Each row of a before or after table is a point. One or more steps were done to the points. Then noise was added and the rows were shuffled. The steps act on how far a point lies along the listed directions, d1 being the first. What was done? A step turns or swaps two directions, mirrors them in a line or flattens them onto one, adds a multiple of one to another, or multiplies one. Angles are multiples of 10 degrees, from the lower direction toward the higher: turns from -170 to 170, lines from 10 to 170 but not 90. Use the fewest steps. Two steps may share a direction if one is a turn and the other turns, adds or multiplies; they go together, in the order done. Otherwise the lowest direction goes first.
In the rows, 128 means zero.

Directions:
(1): [172 114]
(2): [142 172]
Before, 13 rows:
[[107 132]
 [180 193]
 [147 127]
 [103 152]
 [130 122]
 [114 116]
 [120 185]
 [153  97]
 [ 69 157]
 [192 152]
 [103  92]
 [135 103]
 [129 168]]
After, 13 rows:
[[183 167]
 [137 145]
 [123 133]
 [121 109]
 [170  91]
 [134  94]
 [117  62]
 [113 123]
 [ 85 127]
 [210 136]
 [161 108]
 [109 150]
 [117 166]]
Steps: swap d1 and d2

Directions:
(1): [175 114 100]
(2): [133 181 110]
(3): [ 97 116  83]
Before (12 x 3):
[[ 98  69  91]
 [137 189 125]
 [122  91 159]
 [134 180 158]
 [160 207 134]
 [134  67  87]
 [116  96 132]
 [111  40 139]
 [137  20 128]
 [122  83 102]
 [133  98 124]
 [190 154  94]]
After, 12 rows:
[[109 153 144]
 [139 112 122]
 [162 125  80]
 [118 117 144]
 [162  97  95]
 [144  82 114]
 [136 162 129]
 [140  99 105]
 [130  92 131]
 [126 153 131]
 [145 107 109]
 [126 118 139]]
Steps: flatten d1 and d3 onto the line at 20 degrees; multiply d2 by 0.4

Directions:
(1): [145 189 124 152  89 144]
(2): [124 119 171 192 147 130]
Before, 13 rows:
[[141 164 130 135 101 144]
 [136 153  95  70 103 126]
 [122 126 131 121 121 122]
 [123 105 124 119 139 132]
 [126 109 113 123 130 124]
 [123 149 130 151 126 123]
 [135 176  98 106 103 137]
 [137 131 140 127 119 138]
 [135 153 141 142 117 147]
 [124 108 127 124 126 129]
 [134 104 122  94 138 105]
 [139 170 138 139 100 149]
 [142 175 118 114  97 134]]
After:
[[121 129 128 117 121 122]
 [125 117 125 127 121 131]
 [138 122 107  79 121 110]
 [138 156 105  81 107 127]
 [135 126 143 128 123 137]
 [125 118 120 121 132 136]
 [137 143 128 123 113 137]
 [133 137 150 148 129 142]
 [128 118 108 117 122 126]
 [120 138 139 160 135 122]
 [131 159  76  61 107 131]
 [132 145 142 131 117 141]
 [138 156  56   9  91 122]]
Steps: multiply d1 by 0.4; multiply d2 by 2

Directions:
(1): [130 159 148  63 134 108  99 168]
(2): [141  89 108  79 141  90 159  90]
(3): [127  60 141 109 132 175 118 160]
(4): [170 100 120 150  87  84  93 148]
(5): [114 131  85 132 119 117 179 188]
(6): [134 115 152 159 200  95 129 149]
Before:
[[155 111 127 137 125  57 113 107]
 [149  92 103 112  79 108 147 133]
 [134 142 129 134 150  87 115  67]
 [139 173 101 244 125  68 138 143]
 [ 91 108 123 161 118 166 126 112]
 [138 148 129 211 153  61 124 152]
 [147  88 125 165 111 114 117 121]
 [123 117 144  71 114 136 113 131]
 [149 192 133  93 107  97  82 123]
 [130 100 123  85 120 131 156 119]]
After:
[[145 183 122 151 163  62 123 164]
 [144 160 129 192  93  87  96 114]
 [141 124 113 146  75 118 115 125]
 [120 121 164 121 157 132 107 169]
 [152 154  59 156  67  45 163  47]
 [113 182 116 180 112 128 116 123]
 [130 125 173 115 135 158  99 129]
 [157 135 158 111  98 106  81 117]
 [ 89 111 105  92  99 154 135 135]
 [143 129  82 190  92  65 160  65]]
Steps: turn d1 and d6 by 80 degrees; turn d2 and d5 by -130 degrees; add -0.5 times d4 to d3

Directions:
(1): [116  93 128 123 206 107  93 122 109 171 139]
(2): [105 116 141 184 108  91 124 138  56 102 130]
(3): [146 148 200 116 161 165 170 139  93 126 126]
Before, 10 rows:
[[153 152 155  88 163 172 166 126 150 127 106]
 [130 137  93 111  83 149 146 140 191 103 124]
 [105  92  97 146 140  76 100 119 123 138 135]
 [116  96 113  93 156  92  99 115 147 161 141]
 [148 119 214 147 171 174 152 133  78 125 133]
 [182 153 153  78 114 210 184 128 188 116  99]
 [117 118 149 139 110 107 129 129  79 113 125]
 [150 135 182  66 199 136 163 113 136 184 134]
 [133 138 212 174  90 143 176 165  51  76 114]
 [128  99 120 172 149  46  89 140  37 131 149]]
After, 10 rows:
[[148 169 156 105  67 132 191 120 146 112 120]
 [136 122 110  98 135 128 132 117 178 141 128]
 [149 117 162 123 154 173 131 122 140 134 133]
 [ 99 110 123 173 108 102 132 150  86  96 131]
 [128 109 135  93 165 123 111 118 127 156 130]
 [181 129 101  52 189 130 106 120 186 183 144]
 [128 113 154 193  78 117 154 145  51  73 105]
 [128 146 141 149 103 130 160 135 100  86 104]
 [136 140 126  89  81 126 145 122 168 118 130]
 [123  79 163 124 221 120 101 141 100 171 132]]
Steps: turn d1 and d2 by -120 degrees; multiply d3 by 0.4

Directions:
(1): [127 139 144 164  90 109  85  59 142 135 168 155]
(2): [173 132 186 133 192 141 113 115 123 139 155  87]
(3): [142 111 138 122 151 103 129 143 140  38 154 171]
Before:
[[157 133 144 166 129 134 121 105 110 116 150 125]
 [141 139 115 103 179 111 162 172 119 177 127  94]
 [133 144 100 126 131 181 111 133 120 208 119  64]
 [134 138 128 117 144 163 150 137 129 230  90  57]
 [113 148 128 145 140 182 109 106 117 241  82  59]
 [102 131  81 121 112 150 146 162 125 123  84 106]
 [106 156 122 136 105 124 116 112 131 104 164 177]
 [151 123 154 111 171 119 128 142 102 108 154 113]
 [ 85 106  42  99  51 110 160 167 134  80  89 171]
 [142 112 186 146 117 109 101  93 132 108 164 145]]
After (10 x 12):
[[181 127 157 135 189 148  84 114 136  99 188 107]
 [146 142 137 144 144  72 111  97 144 129 190 159]
 [109  95 127 101 117 125 162 183 117 100  98 136]
 [122 147 111 140  68 155 110  79 117 244 107  66]
 [100 160 106 107 129 157 155 164 110 157 113 124]
 [185 122 198 145 188 114 101  90 156 102 184 124]
 [142 119 112 143 131 137 152 157 104  93 117 134]
 [177 123 202 145 231 141  85 109 137  88 163 111]
 [133 148 137 160 118 143  92  78 133 154 140  96]
 [115 120 112 120 104  98 123 127 115  91 152 163]]
Steps: multiply d1 by -1; turn d2 and d3 by 100 degrees

Directions:
(1): [113 144 155  83 106 135 136 187 186  81 110 140 104 158]
(2): [103 155  75 128 147 130 113 145 115 104 139  56 158 180]
(3): [146  78 160 129  81 125 137  82 156 138 159  87 122 183]
(4): [127 167 125 107 153 100 189  93 102 122 149 175 119 182]
(5): [138 162 109 136  83 125 155  90 154 129  50 123 174 123]
Before:
[[111 132 120 123 140 131 107 169 133 110 146  97 138 159]
 [154  88 163 154 105 112 184  46 121 165  99 167 129  76]
 [132  98 159 122 111 146 101 117 131 135 141 106 122 117]
 [158  87 125 182 114 117 124  73 118 179 112 117 145  95]
 [124 115 151 121 111 133 125 164 144 136 104 129 126 109]
 [137  95 161 142 134 134  93 148 145 139 177 114 100 113]
 [145 108 146 121 135  81 178 109 124 128 182 125  96 202]
 [ 87 175 105 106 129 133 107 177 166  49 129  81 127 183]
 [189 104 152 183  40 125 152  17 132 179  94  94 146 150]
 [152  90 115 179 102  98 130  32  98 177 133 116 167 102]
 [134  99 151 130 100 112 166  90 150 134 126 135 132 115]
 [143  73 169 106 152 129 139 113 105 144 179 145  86 139]
 [116 121 124 132 114 152 116 139 149 128 132 105 131 142]
 [172 127 128 161  86 104 180  10 112 186 142 171 147 126]]
After, 14 rows:
[[129 102 146 137 102 120 149 111 152 134 103 141 136  77]
 [122 123 126 142 154 137  86 169 132 127 168  96 116 118]
 [184 105 151 174  73 123 149  37 128 204 103 209 135  32]
 [119 127 128 123 131 150  97 136 118 121 131  93 139 121]
 [157 114 165 125 141  88 174 126 122 142 141 201  80 111]
 [172 143 122 187  67 134 133  57 118 172  53 113 159  92]
 [147 105 101 183 112 103 119  52  93 176 116 119 172  76]
 [158  66 169 168  89 133 139  75 138 172  73 155 129  17]
 [117 119 135 121 114 134 115 169 141 129 110  97 134 126]
 [ 86 199 102  90 142 117 148 153 152  46 147 106 122 225]
 [107 153 110 113 155 122 128 160 119 106 154 106 140 189]
 [143  74 171 114 154 138 117 139 110 150 147 166  89  79]
 [104 144 104 128 132 147 123 140 138 118 135 100 140 161]
 [149 102 100 185 123 122 112  93 113 171 104  95 157  92]]
Steps: turn d2 and d4 by 50 degrees; multiply d2 by 1.6; flatten d3 and d5 onto the line at 80 degrees

Directions:
(1): [113  86 145  96 155 159  79  92  83 154  67 169 150 133 147 165 158 139
 110 100]
(2): [100 129 113 105 126 103  96  96 134 147 164 139 131  59  49 104 176 160
 137 137]
(3): [145 168  72 126 137 118  95 158 126 156 121 178 176 145  87 165  63 127
 154 137]
(4): [123  40 132 179 129 114  91 169 116 158 162 124  98 111 126 161 123  85
 158 146]
Before, 14 rows:
[[158 160 108 131 135 148 117 150 113 138 106 175 182 189 123 178  75 123
  137 117]
 [142  67 151 179 144 122 115 179 128 153 137 106 100 152 166 164  89  51
  174 131]
 [125  69 114 171 150 115  50 157 109 199 156 179 150 114  92 180 111 111
  175 166]
 [134 141 124 141 115 129 132 145 139 132 115 127 146 162 140 142  84 114
  116 137]
 [125 164  58 121 129 106  57 163 132 177 124 196 191 126  58 144  77 136
  159 141]
 [156 200 112 149 107 117 209 152 177  71 142 114 127 172 161 115  76 136
  138 136]
 [123 183  86 119 121 129 145 126 145 116 117 134 150 123 118 104 114 141
  121 134]
 [133 155 106 150 121 126 129 146 139 128 139 130 141 118  91 133 103 140
  151 145]
 [156 143  91 185 110  91 164 186 162 121 155  92 101 135 145 143  86  93
  166 157]
 [125 141  92  81 150 123 125 116 153 133 124 143 157  93  67 121 137 154
  129 139]
 [126  62 179 134 131 140 140 123 124 120 102 110 111 130 185 120 160  95
  104  99]
 [145 212  65 106 143 111 107 146 138 156 114 183 188 120  75 149  46 139
  140 136]
 [128 151 129 133 132 119 128 112 126 128 116 130 144 125 104 129 127 156
  121 117]
 [139 153  89 125 140 132 110 161 112 145 116 147 138 124 110 165 104 128
  127 140]]
After, 14 rows:
[[138 164  95 149 117 125 161 162 148 110 120 118 140 147 153 114  89 112
  128 140]
 [137 201  61 102 127 122  78 148 132 159  92 199 206 152  80 134  70 148
  141 131]
 [160 204  68 125 142 116 127 174 135 150 104 171 176 152 109 159  16 119
  142 138]
 [144 168 105  81 153 146 157 125 148 108  84 140 164 144 125 128 108 144
  110 123]
 [142 151  89 121 139 133 104 156 108 148 111 153 141 119 103 163 109 131
  125 140]
 [105 148 104  98 154 120  52  82 116 187 127 200 193  88  51 143 153 177
  146 148]
 [165 150 102 221  86  79 209 217 198  83 221  76  81 156 146 119  45  87
  183 178]
 [105  36 178 122 138 137 105 102 110 146 106 127 118  94 152 123 192 108
  111  97]
 [107  85 132 140 142  87  85 136 142 174 189 116 104  65  55 120 149  99
  179 141]
 [136 146 134 143 134 129 135 120 126 127 105 126 144 148 133 139 111 143
  118 113]
 [146 107 110 146 139 139  82 159 100 162 121 186 170 163 109 196  91 108
  153 123]
 [143 179 102 159 117 118 149 154 157 114 151 120 140 124  93 119  94 142
  152 148]
 [126 111 119 158 110 114 114 155 137 145 141 124 135 139 122 141  91 106
  131 147]
 [149 168  62 194  92  49 179 194 203 119 230  68  84  86  76  99  99 103
  186 182]]
Steps: multiply d1 by 2; turn d2 and d4 by -80 degrees

Directions:
(1): [145  64  86 126 157  82 152 152 128 113 121 180 152  89 131  90 130  98
 201 153 119  88 135 128]
(2): [ 88 135 132 127 109  98 112 181 139 112 157 133 159 118 121 114 223 110
  86  99  89 130 185 136]
(3): [ 82 160 146 114 146 178 172 133 151  79 105  90 113 129 127  64 154  99
 167  87 138 109  90  95]
(4): [113 111 152 131  81 144  78  90 145 133 110 149 178  56 175 149 141 105
 137  86 158 124  83 155]
Before (8 x 24):
[[136 104 114 126 159 127 161 122 131 108 108 143 111 133 105 108 110 104
  187 153 146 100 110 117]
 [117 115 129 137 121 126 118 143 140 119 133 130 141 117 131 124 170 120
  115 112 134 113 141 127]
 [174  98  99 132 146 109 124 103 123 141 121 159 135 114 123 135  90 120
  161 157 132 107 116 139]
 [161 127 116 134 135 125 149 115 105 139 132 118 112 168 120 135  93 152
  132 140 134 146 126 119]
 [122  98 118 112 149 161 143 104 137 115  85 148 139  95 144  84 117  99
  209 106 156 112  66 128]
 [137 113 122 125 134  95 101 140 111 148 155 148 135 146 120 161 133 145
   97 145 110 115 176 152]
 [107 110 108 122 139  88 134 176 145 111 134 155 154 125 119 104 182 113
  126 127 106 109 169 136]
 [136  83 107 127 143  89 136 117 130 122 128 177 157 100 126 105 104 115
  172 136 137  91 124 138]]
After (8 x 24):
[[129 110  92 121 172 104 169 165 141  90 130 147 132 125 100  61 162  87
  181 134  97  85 147 112]
 [100 196 165 127  94 171 124 120 125 125 140  71 114 180 120 137 161 147
   64  75 130 172 126 117]
 [142  57  66 121 192  54 188 174 125  94 138 195 143 115  95  43 125  96
  217 164 104  60 162 116]
 [154   7  39 115 181  17 150 207 118 120 136 239 185  79 111  69 185  80
  217 174  79  84 193 150]
 [111 166 156 114 144 185 138  98 129 116 113  86  92 168 127 126  95 142
  129 113 152 112  95 118]
 [164 107  99 125 168 110 154 119 122 143 115 144 107 159 117 131  68 150
  151 175 143 115 122 126]
 [158  82 103 141 144 114 136 122 127 136 123 152 126 117 135 130 112 127
  159 148 149  98 120 128]
 [125 114 112 132 149  86 147 168 121 114 149 145 124 155  82 126 169 114
  122 156 106 119 179 126]]
Steps: turn d1 and d4 by -60 degrees; multiply d1 by 3; turn d2 and d3 by -160 degrees

Directions:
(1): [ 89 165 117 108  97  91 142 151 128  93  74 109  66 150 121 129 109 114
  78 151  97  85 165 165 181 114 148 158 171 100 170 103]
(2): [127 147 136 119 108 112 147 107 122 172  83 136 149  64 138  87  88 105
 159 147 148 148  85 218 155 147 193  94 109 135 130 149]
Before:
[[143 134 114 117 118 149 146  80 121 182 109 145 177  44 161 109 117 113
  183 133 152 171  60 189 103 161 194  54  73 140 107 161]
 [145 147 146 136 108 138 158  74 114 184  87 157 177  54 147  78  89  95
  176 162 158 171  51 227 150 162 203  84  83 146 129 142]
 [ 74 179 130  96  96  87 132 127 133 102  87  99  74 153 114 136 106 102
   93 139  87  83 175 176 173 124 135 178 151  81 171  98]
 [172  95 137 145 161 172  81 125 134 106 204 115 165 168 135 147 181 153
  134 102 140 150 143  38  59 137  55 146 136 156  95 120]
 [121 122 123 121 128 125 130 120 140 119 125 101 125 144 111 129 117 137
  116 127 154  99 141 115 140 107 135 125 143 114 124 106]
 [139  89 138 128 149 148 116 126 127 113 194 137 136 161 107 167 183 130
  129 103 111 141 118  78 101 108  96 129 114 149 113 129]
 [123 113 128 122 157 130 124 161 127  91 152 118  84 189 117 151 138 129
   91 126 125  85 180  51 105 114  72 154 152 120 124 104]
 [122  97 135 139 156 139 133  84 124 155 130 143 181  70 131  91 141 101
  202 129 147 164 106 166 124 145 161  98  90 134 100 165]]
After (8 x 32):
[[118 101 133 116 136 133 121 139 125  89 178 126 102 180 107 170 182 123
   99 113  92 115 138  79 121  98  96 144 135 135 128 116]
 [118 126 122 126 125 126 131 120 140 121 116 102 124 134 112 120 112 139
  118 128 155 107 136 129 151 111 144 118 136 112 121 110]
 [ 79 182 137  88  92  82 134 107 132 138  73 109 103 104 127 109  87  90
  123 148 101 107 144 221 187 143 173 152 131  88 163 116]
 [165  95 117 132 151 173 125  80 126 170 166 149 197  71 156 126 149 136
  189 109 154 188  66 113  70 157 135  56  58 152  84 159]
 [131  75 130 151 171 160 120  93 123 135 167 148 182  93 128 112 166 123
  195 113 143 164 117 108 102 137 125 108  88 138  87 159]
 [105 135 125 108 134 106 139 166 125  92 112 111  66 180 118 134 117 121
   79 148 120  73 185  99 140 118 105 148 168 111 140 101]
 [149 113 131 133 142 152  90 145 134  69 182  98 121 198 127 159 176 157
   91 112 113 114 179  41  92 121  52 173 167 140 125  96]
 [172 105 148 161 137 173 144  74 113 187 145 165 213  71 141  97 119 123
  198 134 172 195  47 153  95 164 156  81  62 162  98 154]]
Steps: turn d1 and d2 by 40 degrees
